Each row is a point. Examples show where two turns around zero, p and q, send a point. Write where each new point lands after one turn and then the other. Backwards means that the second turn is done in reverse. Each puzzle has new turns, and all numbers are rounded.
In the rows, zero is written as 128.

Turn p:
[114 117] => [119 113]
[191 110] => [193 133]
[101 133] => [101 123]
[146 169] => [131 173]
[ 89 111] => [97 99]
Turn q:
[110 140] => [126 150]
[105 117] => [105 139]
[158  98] => [123  86]
[103  99] => [ 90 129]
[164 186] => [196 136]
Where do these land?
q, then p: [115  91] => [ 98 103]
q, then p: [164 173] => [182 148]
p, then q: [105 120] => [104 133]

Turn p:
[164 144 155 107] => [169 127 158 142]
[163  89 120 107] => [112 136 160 172]
[ 49 133 143 117] => [113  65  90  96]
[154 128 117 150] => [127 163 137 127]
[ 90 122  93 101] => [107 104  84 150]
[147 153 139 187] => [141 173 138  80]
Turn q:
[145  88 117 117] => [ 99 147  99 137]
[156  96 184  99] => [129 103  57 118]
[113 171 139  98] => [138 103 148  84]
[121 176  94 165] => [159 152 186 132]
[105 109 106 160] => [114 135 151 169]
Where do these land?
q, then p: [100  72 100 130] => [101 115  96  75]
p, then q backwards: [139 101 129 110] => [101 117 119 144]
p, then q: [173 107  89 121] => [176 119 164 147]
q, then p: [112 195 183 174] => [126 163 216 156]
q, then p: [104 151 122 114] => [128  99 149 131]
p, then q: [141 141 145 119] => [141 135 106 126]

Turn p:
[166 122 139  98 108 140] => [129 119 153  81 117 128]
[154 150 125 133 114 111] => [137 117 106 100 141 120]
[160 120 147 143 106 142] => [136 109 133 105 105  99]
[144 119 129 135 209 141] => [169 115 174 168 167 125]
[135 120 102 131 108 133] => [127 109 116 121 110 146]
[ 31 116 123 134 152  84] => [ 71 168 104 204 154 145]
[107 149 131 122  98 145] => [127 159 110 117 102 134]
Turn q:
[ 94  94 164 137 138 137] => [134 148 131 154 145 177]
[130  83 152 132 129 124] => [135 149 116 128 115 171]
[163 153  96 149 153 107] => [103  93 129 129  87  99]
[141 123 109 157  80 111] => [ 91 139  87 102 131 117]
[ 98 124 121  90 161 104] => [161  82 140 130 141 150]
[123 145  96 127 138 169] => [145 127 122 160 132  86]
[152 156 154 164 161 161] => [104 152 169 166  98 111]
[ 93 146 166  92 113 141] => [150 144 164 118 178 137]
[157 129  94 104  78  99] => [129 119  93  65 127 103]
Where do these land?
q, then p backwards: [140 156  92 159  92 142] => [117 132 171 155 105  90]
q, then p backwards: [116 164 115 111 154 130] => [156 103 140 146 155 129]
p, then q: [109 143 155 136  79 157] => [114 118 119  82 163  98]
q, then p: [117  95 136  88  96  83] => [149 130 181 108 122 175]
p, then q: [155  98 150 104 156 167] => [121 168 166 103 122 163]
p, then q backwards: [149 163 123 153 150 125] => [107 119 102  93 119 147]
p, then q backwards: [113  97  88 128 152  80] => [ 68 129 126 162 141 101]
p, then q: [125 107 164 146 145 141] => [ 91 126 137 111 128 156]

Turn p:
[ 89 130 151 103 141 143 153 154] => [127  90  94 162 135 111 115 116]
[176  93  94  85 140  54 138 109] => [124 178 108 126 172 149 196 180]
[ 97 185 137 149 178 136 102 104] => [ 84 106 157 138 139 165  67 126]
[142  94 135 115  84 161 126  69] => [186 113 131  79 109 123 128 170]
[163 137 165 187 129 110 149  93] => [ 75 136 151  79 106  96 124 157]
[102 169 125  91 116 148 121 147] => [154 132 111 164 138 130  82 113]
[157 129 125 121 123 179 126 109] => [159 122 153 135  91 128 118 156]
[104 114 116 164 123 101 175 150] => [ 90 129  83 112 109 122 151  98]
[ 89  92 129 127  95 117  93 128] => [162 111 123  91 159 133 138  91]
[161 137 102 138 150 132  97 218] => [121 164 169 193 121 122 160  72]
Turn q:
[166 150 152 220 139 146  97 137] => [116 140 102 111 156 158  30 124]
[ 92 158 149 112 147 149 123 126] => [170 151 118  98 129 128 143 140]
[205 134 150 109 120 105 156  99] => [ 81  83 170  86  98 135 117 118]
[ 95 130  96 110 178 108 161 142] => [140 157 121 128 129  96 169  74]
[116 130 133 173 137  74  84 126] => [ 80 180  91 135 127 142 108 137]
[ 95 111 131 117 107 122 209 121] => [121 108 158 120 184  95 182 121]
[ 90  61 142  94 117 156 107 155] => [158 105  96 170 121  77 148 174]
[105 144 118 143 105 141 100 153] => [151 157 130 157 139 142 112 149]
[105  89 133 124 111 120 138 125] => [114 115 117 147 145 107 152 147]
[116 140  79 107 130 134  97  87] => [142 129 111 148 101 181 163 114]
[224 160 124  99 117 153 137 139] => [136  83 194 111  79 145  82 107]
Where do these land?
p, then q backwards: [158 172 199 164 145 155  89 158] => [186 120 129 124 102 103 175 203]
p, then q: [156 162 154 133 114 185 177 137] => [ 79 160 149 174 133 144 109 171]
q, then p backwards: [144  98  96 100 148 138 134 103] => [102  93 122 141 140 155 145 157]
q, then p: [112 174 169 164 164 155 131 121] => [155 149 152 183 151 156 119 164]
q, then p backwards: [ 89 113 126 157 123  71 138 164] => [163 159 145 120 132  71 139 165]
p, then q: [ 98  77  71 130  94 110  86 107] => [168  57 153  95  99 137 141  97]
q, then p: [139 171 126 137 149 143 144 182] => [123 149 172 120 164 115 101 162]
q, then p: [ 99  98 129 146 125  86 138 126] => [ 89 121  95 133 130 157 118 109]
p, then q: [148 116  89 109 105  90 109  71] => [189 126 170 109  96 112 113 104]
q, then p: [ 97 113 110  77 106 107 109 105] => [114 136  83 126  79  96 131 111]
q, then p: [169 114 138  90 134 168 154 132] => [153 125 132  99 152  97 176 148]

Turn p:
[132 178 134  92 145 132 100  79 140 117 146] => [145 106 129  78 175 115 114 119 149 156 100]
[154 125 139  96 151 104 125 142 163 123 114] => [139 104 140 131 114 129 135 146 116 183 123]
[113 153 124 150 144 128 139 150 124 110 123] => [136 129 121 121 127 132 156 156 124 103 114]
[ 89 137 152 119  87 124 118 127 130 113 107] => [123 110 108 157 172 103 134 134 121 118 147]
[100 126 138 169 116 126 167  95  54 140 123] => [123 192  95 150 133 108  97 137 152  72 113]
[125 105 104 123 127 154 163 131  89 140 138] => [131 148 119 154 102 147 120  97 151 101 111]
[ 98 140 118 152 126  91 155 116 146  78 174] => [174 109 140 109 117  75 127 140 105  81 117]
[202  94 131 106 120 153  79 165 129 149 121] => [ 77 142 164 134 116 166 150  87 109 189 139]
[138  95 121 122 140 114  96 173 136 160 141] => [ 97 113 143 133 102 167 116 124  84 142 133]
[146 121  84 125 153 126 118 100 126 133 109] => [140 135 168 120 126 154 107 137 161 136 125]
[128 135 114 147 101 118 151 137 121 156 133] => [ 97 125 121 133 101 114 121 132 143 103 134]
[112 127 176 134 126 165 124 120 179 119 107] => [153 123  88 115 151 127 156 128 121 154 181]
Turn q:
[142 107 114 127 123 107 114 146 161 119  90] => [126 117 122 167 106 102 111  94 121 136 133]
[128 102 139 133 120 146 119 118 147 143 145] => [118 128 110 130 123 109 156 146 111 120 130]
[136 109 119 104 116  97 176 143  63 139 150] => [ 91  93 165  92 160 164 105 116 102 106 114]
[141 149 123 124 170 146 217 129 133 131 159] => [144 137 205 104 142 157 167 125 118 111 170]
[139 116 165 129 124 144 139 122 161  77 156] => [102 175 115 144 155 120 159 119 126 126 165]
[115 134 113  98 129 143  94 133 160 117 129] => [153 135 106 132 137 100 138 116 122 167 123]
[131 171 129 137 134 116 106  70 133 137 138] => [127 152 139 132 111 137 124 182 151 168 118]
[143 172 130 108 112 147 100 147 160 144 110] => [163 111  96 131 115 125 122 131 134 171 164]
[122 107 140 117 140 112 123 143  88 140  80] => [119  81 127 135 131 131 111 104 162 108 102]
[100 130 124 160 111 147 147 100 146 112 129] => [121 173 130 103  99 110 138 132 136 114 134]
[139 108 110 159 128 145 103 133  35 137 145] => [123 116 101 112 130 195 122 138 116  88  63]
[100 131 131 140 128  86  98 152 149 140 102] => [147 117 119 153 124  86  81 132 140 121 123]
Where do these land?
p, then q: [ 93  78  73 135 121 141 163  98 117 123 124] => [109 190  86 170 117 145 141 138 117 142 152]
p, then q: [133 154 147 108 103 116 110 120 158 158 147] => [121 104 139 124 143  88 128 136 113 131  85]
q, then p: [155 122 112 122 133 133 120  99  72 149 109] => [133 130 107 166 137 156 144 113 146 132 176]
p, then q: [134 143 139 148 157 138 112 132 151 138 103] => [155 105 130 106 148 132 145 120 107 130 144]
p, then q: [142 155 155  98 145 140 124 188 150 128 107] => [133  89 156  86 100 124 144 109 112  86 126]
q, then p backwards: [151 103 147 148 136 134 108 191  90 150 128] => [ 46 127 114 111 127 143 129 152 122 133 140]
q, then p: [118 157 133 130 128 121 112 100 137 147 225] => [ 90 121 100 139 105 171 167 150 109 130  59]
q, then p: [100 151 145 117 133  86 121 148 133 112 111] => [127 120 149  89 139 138 111 148  98 153 138]
q, then p: [100 141 109 159 119 147 118 126  67 119 110] => [136 103 152 140 166 141 163 116 165 158 146]
p, then q: [136  97 143 126 112 139 143 101 129 118 125] => [124 142 138 141 119 141 118 167 118 144 132]
q, then p: [146 102 146 107 136 129 106 130 152  96 115] => [141 137 127 105 110 124 100 156 144  97 141]
p, then q: [153 101  83 152 115 140 130 108 155  96 138] => [ 81 143 122 136 157 133 141 157 131 141 172]
q, then p: [103 160 132 116 126 102 196 124 152 129 122] => [127 110  98 106 142  96 108 110  79 165 111]
